Every row gives one point. A path goes straight from each point to the next, and from the last back to the first. The post is the endless flat space through its rows: a point in 2 columns, a line in 3, a plane in 4, and so on, so that a path can go around it. How many times does the path go around the post? Going back the other way cancels.

Post (2 x 3):
[[-0.21 -0.07  0.37]
 [ 0.09 -0.42 -0.37]]
Path (8 x 3):
[[ 0.37 -0.57 -0.29]
 [ 0.05 -0.69  0.13]
 [ 0.50 -0.55 -0.20]
 [ 0.06  0.08  0.00]
 [-0.31  0.10  0.04]
 [-0.22 -0.31 -0.26]
 [-0.05  0.31  0.23]
 [ 0.09 -0.18 -0.03]]
Times around: 0

Post (10 x 11):
[[-0.02 -0.16  0.21 -0.28 -0.35  0.02  0.41  0.50 -0.05  0.19 -0.17]
 [ 0.29  0.12 -0.16 -0.19 -0.23 -0.24 -0.29  0.54 -0.17  0.17 -0.07]
 [ 0.23  0.01  0.29 -0.23 -0.32  0.06 -0.48  0.12 -0.13  0.24 -0.07]
 [ 0.45 -0.13  0.02  0.22  0.18  0.29 -0.29 -0.08  0.18 -0.39  0.26]
 [ 0.34  0.03  0.23 -0.20 -0.44 -0.58  0.45  0.05  0.37  0.02  0.20]
 [-0.27 -0.05 -0.31  0.35 -0.37  0.57 -0.60 -0.27  0.08 -0.28  0.16]
 [-0.51 -0.16 -0.56 -0.12  0.05  0.36  0.01 -0.49  0.12  0.01 -0.10]
 [-0.02  0.09 -0.23 -0.23 -0.36 -0.04  0.56  0.08 -0.51  0.44  0.30]
 [ 0.25 -0.69 -0.36  0.43 -0.01 -0.16 -0.36 -0.61  0.95  0.55 -0.21]
 [ 0.26 -0.48 -0.34  0.59  0.24 -0.35  0.29 -0.59 -0.16  0.01 -0.14]]
Path, 9 rows:
[[ 0.53 -0.15 -0.44 -0.56 -0.41 -0.29 -0.01  0.48  0.36  0.06  0.12]
 [ 0.01 -0.09  0.37 -0.23 -0.22 -0.04 -0.12  0.04 -0.44 -0.42  0.53]
 [-0.08 -0.11 -0.34  0.06 -0.11 -0.06  0.10 -0.32  0.21  0.20  0.42]
 [ 0.06  0.08 -0.21  0.33  0.16  0.10  0.04 -0.04 -0.16  0.04 -0.03]
 [-0.10  0.20 -0.68  0.29 -0.09  0.13 -0.14 -0.47 -0.02 -0.27  0.16]
 [ 0.39 -0.05  0.07  0.44 -0.45 -0.30  0.35  0.06  0.14  0.18 -0.01]
 [ 0.21  0.05  0.09  0.12  0.01  0.04 -0.04  0.02  0.13  0.19  0.46]
 [ 0.12  0.07  0.11 -0.12 -0.36  0.15 -0.39  0.17 -0.26  0.07  0.74]
 [ 0.12 -0.55 -0.19  0.02 -0.45 -0.35  0.53 -0.05 -0.03 -0.21  0.16]]
Times around: 0

Post:
[[-0.22  0.30  0.13  0.04  0.04  0.12  0.07 -0.28 -0.48  0.32 -0.26 -0.18
  -0.59  0.45 -0.32  0.00  0.31 -0.43]
 [ 0.10 -0.13 -0.23 -0.11 -0.74 -0.33 -0.50  0.57  0.25  0.36  0.43  0.34
  -0.50 -0.39  0.18 -0.09 -0.19  0.14]
 [-0.44 -0.48  0.29 -0.13  0.59  0.12 -0.11 -0.34  0.67  0.23  0.35 -0.06
   0.01  0.15 -0.51  0.18  0.10 -0.12]
 [ 0.01 -0.27  0.07 -0.33  0.37 -0.36 -0.20  0.14  0.02 -0.02  0.28  0.14
   0.40 -0.22  0.23  0.41 -0.35  0.23]
 [-0.21 -0.06  0.56 -0.68 -0.13  0.05 -0.44 -0.05  0.17 -0.02  0.24 -0.50
   0.37  0.27  0.21  0.13 -0.48 -0.05]
 [ 0.09  0.30  0.19 -0.06 -0.01  0.12 -0.39  0.10  0.22 -0.20 -0.30  0.09
   0.04  0.23 -0.41  0.07  0.18  0.43]
 [-0.03  0.02 -0.44 -0.60 -0.23  0.18  0.40 -0.07  0.57  0.13 -0.09  0.16
   0.20 -0.11 -0.03 -0.23  0.54 -0.06]
 [-0.23 -0.40 -0.20 -0.21  0.55 -0.43  0.01  0.58  0.46 -0.41 -0.60 -0.07
   0.17  0.30 -0.11 -0.23 -0.46 -0.10]
 [-0.22  0.29  0.57  0.65 -0.35 -0.21 -0.07 -0.71  0.31 -0.35 -0.58  0.38
  -0.05 -0.24 -0.04 -0.60  0.07 -0.49]
 [-0.11 -0.37  0.21 -0.29 -0.17  0.06  0.18  0.15  0.62 -0.43  0.01  0.26
   0.03  0.39  0.11  0.18 -0.40  0.40]
 [ 0.20 -0.12  0.09  0.69  0.21 -0.23 -0.67 -0.19  0.32  0.14  0.10 -0.50
  -0.20  0.15 -0.04 -0.91 -0.70  0.24]
 [-0.20 -0.45  0.19 -0.07 -0.14  0.06 -0.04  0.05  0.29 -0.46 -0.19 -0.56
  -0.24 -0.28 -0.23 -0.46  0.26  0.21]
 [ 0.05  0.02  0.60  0.09 -0.36 -0.59 -0.37 -0.32 -0.02  0.67 -0.17 -0.12
   0.11  0.00  0.47  0.03  0.29 -0.42]
 [-0.35  0.18  0.43 -0.55 -0.11 -0.68  0.02  0.04 -0.45  0.30 -0.03  0.43
   0.02  0.37  0.10 -0.01  0.61 -0.42]
 [ 0.13  0.35  0.21 -0.12  0.11  0.14  0.66  0.16 -0.06  0.48 -0.56  0.47
   0.04  0.14 -0.51 -0.37 -0.21 -0.33]
 [-0.19 -0.45 -0.26 -0.21  0.02 -0.59  0.48  0.14  0.35 -0.11 -0.06 -0.14
  -0.03  0.05 -0.69 -0.26 -0.41 -0.26]
 [ 0.20  0.07 -0.32  0.18  0.12  0.01  0.22  0.56  0.25 -0.02  0.11 -0.09
   0.74 -0.11 -0.04 -0.20  0.11 -0.10]]
Path, 24 rows:
[[ 0.16 -0.17 -0.40 -0.17  0.58  0.37  0.29  0.38  0.72 -0.21 -0.43 -0.03
  -0.04 -0.28  0.06  0.10 -0.17  0.21]
 [-0.21  0.15  0.31  0.25  0.43 -0.25  0.28 -0.04  0.42  0.38  0.18 -0.24
   0.20  0.16 -0.24  0.05 -0.35 -0.14]
 [-0.42  0.15 -0.43 -0.05 -0.03  0.34  0.14  0.05  0.25  0.13 -0.61  0.18
  -0.39  0.29  0.51  0.03  0.10 -0.09]
 [-0.43 -0.47  0.19  0.18  0.01  0.14  0.24  0.01 -0.09 -0.25 -0.40  0.03
  -0.17 -0.03 -0.40 -0.59 -0.37 -0.25]
 [ 0.07 -0.32  0.02  0.11  0.10 -0.02 -0.22  0.02  0.20  0.11 -0.51 -0.11
   0.16  0.04 -0.23 -0.29  0.14 -0.59]
 [ 0.14  0.32  0.24 -0.33 -0.04 -0.59 -0.22  0.19  0.34 -0.52 -0.08  0.34
   0.46  0.38 -0.02 -0.13  0.10 -0.09]
 [ 0.07 -0.15  0.22  0.17  0.18 -0.28  0.25  0.02  0.31  0.21  0.78  0.32
   0.07  0.23  0.48  0.33  0.23  0.33]
 [-0.30 -0.12  0.14 -0.05  0.30 -0.03  0.07  0.06  0.17 -0.09 -0.47  0.00
   0.01 -0.07  0.20  0.00 -0.33  0.13]
 [-0.46 -0.30 -0.22 -0.26  0.25  0.58 -0.06 -0.15  0.50 -0.04  0.11  0.70
   0.27  0.39  0.65  0.03 -0.06  0.16]
 [-0.02 -0.40  0.24 -0.47  0.45 -0.33 -0.26  0.30  0.01  0.21 -0.62 -0.10
   0.31  0.39 -0.40 -0.18  0.23 -0.36]
 [ 0.45  0.23  0.51  0.06 -0.06  0.36 -0.14  0.45 -0.05 -0.08  0.15  0.07
   0.02  0.34 -0.34  0.40 -0.68 -0.12]
 [-0.08 -0.12  0.07 -0.15  0.15 -0.25  0.23  0.18  0.08  0.02 -0.24 -0.04
  -0.47 -0.23  0.21  0.44 -0.29 -0.38]
 [-0.11 -0.02  0.29 -0.38 -0.04 -0.87 -0.03 -0.15  0.46  0.40  0.15  0.05
   0.10  0.01  0.55 -0.40 -0.06  0.19]
 [-0.22 -0.45 -0.07  0.16  0.16 -0.50 -0.35 -0.13  0.30  0.16  0.10 -0.01
   0.11 -0.01  0.03 -0.32  0.41  0.45]
 [-0.42  0.14  0.37  0.21 -0.15 -0.45 -0.05 -0.03  0.05  0.26 -0.62  0.33
   0.11 -0.27  0.00 -0.12 -0.32 -0.49]
 [-0.15  0.30 -0.14  0.13  0.58 -0.13  0.49 -0.02  0.16 -0.25 -0.28  0.09
   0.12  0.00 -0.43 -0.40 -0.22 -0.03]
 [-0.03 -0.26  0.48  0.02 -0.22 -0.32  0.05 -0.12  0.34 -0.39 -0.10 -0.36
  -0.04 -0.28 -0.31 -0.49  0.13 -0.03]
 [ 0.19 -0.06  0.05 -0.12 -0.13 -0.32  0.06 -0.46  0.12  0.32 -0.22 -0.02
  -0.39  0.03 -0.26  0.13  0.42 -0.30]
 [-0.09 -0.25 -0.14 -0.42 -0.22 -0.42 -0.22  0.21  0.10  0.01  0.13  0.05
  -0.17 -0.02 -0.24 -0.54  0.08  0.04]
 [-0.34 -0.06  0.34  0.69 -0.10  0.12 -0.12  0.01  0.35 -0.25 -0.64 -0.10
   0.07  0.04 -0.27 -0.40 -0.10  0.00]
 [-0.54  0.33  0.42  0.31 -0.40 -0.25  0.22  0.02  0.03 -0.18 -0.12  0.06
  -0.15  0.40 -0.43  0.17  0.09 -0.15]
 [-0.24  0.15  0.06 -0.20 -0.03  0.02 -0.43 -0.21  0.48 -0.45 -0.18 -0.05
  -0.22  0.08  0.17 -0.27  0.05  0.11]
 [ 0.24 -0.03  0.27 -0.26  0.21  0.02  0.02 -0.18  0.36  0.33  0.03  0.18
  -0.06 -0.36 -0.29 -0.36  0.04 -0.12]
 [ 0.05 -0.13  0.37 -0.28 -0.02  0.29 -0.31 -0.11  0.36 -0.31  0.13  0.38
  -0.10 -0.30  0.05 -0.02 -0.19 -0.28]]
Times around: 1

Post, 17 rows:
[[-0.01  0.34 -0.04  0.42  0.22 -0.03  0.04  0.41  0.03 -0.35 -0.13 -0.19
  -0.60  0.19 -0.47  0.20  0.33 -0.34]
 [ 0.09 -0.04 -0.46 -0.44  0.08 -0.13  0.40  0.33 -0.39  0.58  0.18  0.38
   0.34  0.31 -0.58 -0.27  0.14  0.16]
 [ 0.01  0.35 -0.86 -0.66 -0.16  0.08 -0.64  0.19  0.31  0.05  0.02  0.06
   0.17 -0.11 -0.03 -0.01  0.41  0.11]
 [-0.07  0.53  0.15 -0.18  0.02 -0.66  0.43 -0.07  0.04 -0.38  0.31 -0.47
   0.32 -0.35  0.06  0.32 -0.33  0.12]
 [ 0.33  0.57 -0.09 -0.05 -0.51 -0.02  0.55 -0.16 -0.16  0.09  0.40 -0.03
  -0.22  0.14 -0.63 -0.11  0.58  0.24]
 [ 0.10  0.08  0.13  0.02  0.51  0.05 -0.17  0.29  0.14  0.19  0.20  0.38
  -0.04  0.37  0.32 -0.05 -0.15  0.32]
 [ 0.37  0.39  0.15  0.06 -0.07 -0.04  0.39  0.04 -0.10  0.43 -0.15 -0.10
   0.04  0.08 -0.65  0.27  0.21 -0.03]
 [ 0.00 -0.13 -0.09 -0.52  0.43  0.09 -0.07  0.25 -0.27 -0.54  0.05 -0.72
  -0.48  0.01 -0.26  0.29  0.17 -0.05]
 [-0.16  0.10 -0.30  0.23  0.17 -0.05  0.07  0.06 -0.33  0.45 -0.18  0.04
   0.13  0.18  0.05 -0.29  0.47 -0.12]
 [ 0.22  0.29 -0.18 -0.31 -0.20 -0.27  0.27 -0.01 -0.03  0.08  0.52 -0.27
  -0.06  0.48  0.04 -0.04  0.17 -0.36]
 [ 0.08  0.20 -0.52 -0.33  0.04  0.08  0.14 -0.14 -0.38 -0.34  0.00 -0.57
  -0.35  0.36  0.24  0.14 -0.65 -0.37]
 [ 0.04 -0.43 -0.15  0.35  0.10 -0.28 -0.26  0.04 -0.11  0.36  0.00  0.15
  -0.21 -0.05  0.50  0.26 -0.11  0.08]
 [ 0.03  0.65  0.12 -0.10 -0.06 -0.27 -0.04 -0.51  0.11 -0.03  0.24  0.01
   0.02 -0.04 -0.64 -0.26  0.34 -0.35]
 [ 0.10  0.33 -0.11  0.03 -0.01  0.04  0.00  0.04  0.37  0.13  0.03  0.31
  -0.11 -0.29  0.29 -0.53 -0.03 -0.39]
 [-0.05 -0.37 -0.12  0.08 -0.34  0.41 -0.14  0.06 -0.17  0.69  0.61  0.12
   0.11 -0.04  0.24  0.43  0.17 -0.17]
 [-0.24 -0.12 -0.19 -0.39  0.20 -0.23 -0.33  0.20 -0.31  0.02 -0.03  0.48
  -0.01  0.15  0.49  0.29  0.50 -0.08]
 [ 0.11 -0.59 -0.32 -0.11  0.03  0.02 -0.04  0.43 -0.11 -0.26 -0.21  0.21
   0.47  0.17  0.22  0.11 -0.13  0.17]]
Path (19 x 18):
[[ 0.27 -0.17 -0.32  0.16  0.00  0.07  0.02  0.09 -0.36  0.60  0.15  0.01
   0.33 -0.10  0.57  0.38  0.33 -0.03]
 [ 0.40 -0.25 -0.19  0.06 -0.04  0.16  0.24  0.25  0.13  0.02  0.21  0.35
  -0.12  0.29 -0.17  0.13  0.24  0.04]
 [ 0.12  0.02  0.04 -0.29  0.07  0.20  0.21 -0.11 -0.11  0.75  0.43 -0.01
  -0.36  0.38  0.22  0.19  0.32 -0.07]
 [-0.05  0.08  0.54 -0.01  0.17 -0.26  0.30 -0.10 -0.44 -0.20  0.04 -0.51
  -0.70  0.41 -0.53  0.32  0.32  0.30]
 [-0.08  0.01 -0.70 -0.18 -0.28  0.08 -0.15  0.10 -0.20  0.36  0.31  0.27
  -0.25 -0.20  0.47 -0.47 -0.32  0.29]
 [ 0.47 -0.43  0.12 -0.19 -0.49  0.13  0.10  0.34 -0.35  0.33  0.25  0.68
  -0.40 -0.36  0.25  0.09  0.55 -0.24]
 [ 0.46 -0.03 -0.22  0.53 -0.54  0.16  0.65  0.46  0.09  0.26 -0.01 -0.42
  -0.10 -0.32  0.30  0.24  0.25 -0.42]
 [-0.28  0.24 -0.61 -0.68 -0.04 -0.53  0.14 -0.55 -0.55  0.23  0.40  0.38
  -0.05 -0.09 -0.35 -0.06  0.39 -0.33]
 [-0.32  0.60  0.29  0.33  0.26  0.38  0.21 -0.15 -0.03  0.16 -0.11  0.49
  -0.08  0.28 -0.33  0.14  0.47  0.43]
 [-0.17  0.56 -0.09 -1.01  0.20 -0.26 -0.06  0.12 -0.20  0.27  0.31  0.00
  -0.16  0.68 -0.53  0.30  0.23  0.59]
 [-0.25 -0.25  0.52  0.31  0.28 -0.12  0.23  0.14 -0.42  0.35  0.40 -0.61
   0.13  0.04 -0.33  0.07 -0.25 -0.39]
 [ 0.17  0.16 -0.41  0.28  0.00  0.03  0.11  0.40 -0.02  0.20  0.01  0.05
  -0.33 -0.31 -0.09 -0.15 -0.06  0.18]
 [ 0.35  0.17 -0.18  0.18  0.08  0.17  0.11 -0.39 -0.27 -0.37  0.32  0.05
  -0.26  0.28 -0.35 -0.01 -0.12 -0.01]
 [-0.03  0.03 -0.32 -0.51  0.07  0.05  0.32 -0.04 -0.17 -0.06  0.11  0.13
   0.09  0.07 -0.14 -0.08  0.37 -0.58]
 [-0.04  0.34 -0.01 -0.41 -0.07 -0.02  0.65 -0.18 -0.08  0.05  0.53 -0.25
  -0.43  0.15  0.08  0.07 -0.15 -0.17]
 [-0.47 -0.13  0.54 -0.14  0.18 -0.08  0.23  0.59  0.04 -0.01  0.40 -0.31
   0.37  0.24 -0.12  0.21  0.08 -0.57]
 [ 0.00  0.07 -0.52 -0.11 -0.10 -0.39 -0.18  0.17 -0.06  0.29  0.30 -0.01
   0.00  0.01  0.75  0.21 -0.42  0.61]
 [ 0.33  0.30  0.07 -0.07 -0.24  0.17  0.11 -0.09 -0.09  0.07  0.51  0.36
  -0.32  0.42 -0.25  0.00  0.18 -0.32]
 [ 0.43  0.77 -0.49 -0.29 -0.08 -0.06  0.13 -0.14  0.03 -0.14  0.30  0.21
   0.19  0.20  0.07  0.03  0.30  0.20]]
Times around: 3
